Rows are points. Any point is a mix of the corners, with weights that add up to 1. It lies inside the corners' shape when no weight is negative. Say inside or outside, and name the corners with a negative weight.

Corners:
(1): [-27   2 -35]
(2): [ -3 -21 -17]
(3): [-14   6  12]
(4): [57 83 21]
Points:
[-32 -20 -30] -> outside (4)
[17 26 -8] -> outside (3)
[ -7   7 -20] -> inside
[11 49  9] -> outside (2)

Corners:
(1): [-35  66  20 -58  31 -60  25   3   2  -4 -12 -48]
(2): [ 15   3 -45  38  21 -45  14 -32  25 -28 -16 -42]
(3): [  5  55 -29 -24  43 -16 -39 -44  21 -25   9 -59]
(4): [-10 -38  36 -41 -38   5 -69 -20 -35  -5 -21  28]
(5): [-16  34   2 -14 -41  27  21   8  59   0  -2  50]
(6): [-57  51  41  54 -13 -59  57  15  59  55  28   9]
(7): [-44 -19  11   0  58  36   4 -15  -1 -43 -39   4]
(8): [ 46 -50 -49  10  52   1 -53  23  45  21  44 -31]
(9): [  4  -8  42 -36 -45  40  32  -6 -25 -42  34  15]
(10): [ 13   6 -22  -4  -7 -55 -48 -24  -5  37  37  31]
(11): [ -4 -43  33 -34  56  14  39 -21  38  12 -17 -25]
(12): [ 26 -17   3  57  63 -15  -3 -14  -5  32 -20 -20]
(13): [-54  51 -40  22 -17  42   1 -27 -16  -1 -11  -5]
Points:
[ 17 -18 -24   4  32  -7 -24   3  28   9  19 -20] -> inside
[ -6 -10 -14 -17  17  24 -14 -15  -5 -12 -14  -1] -> outside (3, 6)
[-24  18  13   1   1 -11  12 -18   6  -1  -6   5] -> outside (8)
[-32 -39  29   9  21  48   5   3   3  -1 -11  36] -> outside (1, 2, 3)
[-13  19  -1   4   5 -12 -10 -13  11  -1   3  -6] -> outside (11)
[ -4  14   7 -29 -32 -20  -9 -18 -21   1  37 -17] -> outside (5, 7, 12)
[  1  22   1 -10 -22  -3 -28   4   8  23  32  18] -> outside (2, 7, 11)

Corners:
(1): [-53 -44  28 -42 -13  10  33 -25   5  18  18  44  45  20  10 -51 -54   5
 -15  32]
(2): [ 29  44 -25  17  10  24  11  38  -4  32  17  23   5  54 -11 -40  -7 -20
  42 -28]
(3): [ 44 -33   6  16  34 -27 -22  -4  11   2 -58  19  40 -26  38  47  59 -53
  56  42]
(4): [ -4  51   6  -3 -36  12  38   9 -48  36  27   3 -22  18  -8 -16  25  -3
 -69 -31]
(5): [-32 -14 -35  32  -6  -7  11  49  42  -1  49  33 -34  19 -54  -1 -43  16
 -46  46]
(6): [-43 -22  43  41 -29 -37  12 -26  32 -18  29 -35 -27  -2 -27 -10  30   2
  44  53]
(7): [ 12  32  19  34  49  47 -43  -3  46  51  -5  57   1  38 -42 -26  26  45
  21 -28]
(8): [-32  -9  27  34  54 -42 -13  20 -12  -4  47 -27 -37 -59  26 -33  36 -13
   7   4]
(9): [ 46  47  25 -22 -11   5 -24  47 -35  -5  46  18 -52  22 -24  28  47  59
 -16  31]
(10): [-54  10 -25 -25 -37   4  -9  29  18   1  -1  38 -15 -19  23  -2  22  46
  13 -40]
(11): [-36  21 -32 -15  15 -16  -1  19 -25 -20   7  33  44 -17  22   8  17  71
 -64  49]
(12): [-36  29  43   7  -4   7  33  39 -29 -21 -18  37  49  14 -11 -14   1 -41
  23 -41]
(13): [-12  10 -24 -31 -14  32  40 -27  -2  20 -33  50  -5 -20 -24 -45 -61  47
 -44  46]
(14): [  5 -30   5   4  19 -26  -8  13 -37  34  27  12 -31  55 -62 -53 -27  -3
  33 -29]
(15): [ 26   8  -5   6 -11  33 -56  54   0  28 -47 -40 -56   3   5  22  38  52
  43  41]
(16): [-10  -5 -20  -8 -33 -26 -27  -7  54  47  -9  20  51 -47  29  50 -36 -19
  55  33]
(17): [ -4  36 -31  -5 -13   9 -59  11 -31  16  21 -23 -11 -16   8  10  56 -36
  52 -21]
(18): [-33  36  56  23  -5 -47  -4 -18  33 -48  54 -14 -16   6  59  -9 -10 -21
 -61  -8]
(19): [-32  19  48 -20  27  -2  13 -14 -48   4  48   9 -39  50  22  26   2  43
  -5  23]
(20): [ 22   9  36 -57  35  14  -5  -2  33 -33 -48 -34  -9 -15 -26 -23  75  12
  34 -30]
(21): [ 23 -31  -6  21 -38  15  22 -30 -34 -18   9 -28  60 -56 -31  32   7  -2
  20   0]
Points:
[-12  19  -6  -6 -20  12  -1  17   6   6   7  13  -5   5 -20 -12   3  23
  -7  -4] -> outside (3, 8, 19)
[-31   3  -6 -19 -31  -3  52  15 -49 -32  38  -2   4 -10 -48 -46  17  -1
 -18 -25] -> outside (3, 7, 15, 16, 18, 19)
[-19  10   7  -3   3 -12   5  10   5   2  13  28   9   1  -1 -17   1  -2
  -7   7] -> outside (15, 19, 21)
[-10  15   4   5   7   0  -6   9   3   4  10  16   2   5   0  -5   9  20
  -8  10] -> inside
[-22  -9   1  -4  21  -1 -14  14  25  14 -10  21  -5  12  -2 -13   1  11
  40  19] -> outside (4, 9, 18, 21)
[ -3  -2   6  -2   6  -8 -11   4  -5   3   3   8   8 -17  -7 -11   1   1
 -18  13] -> outside (2, 6, 10, 19)
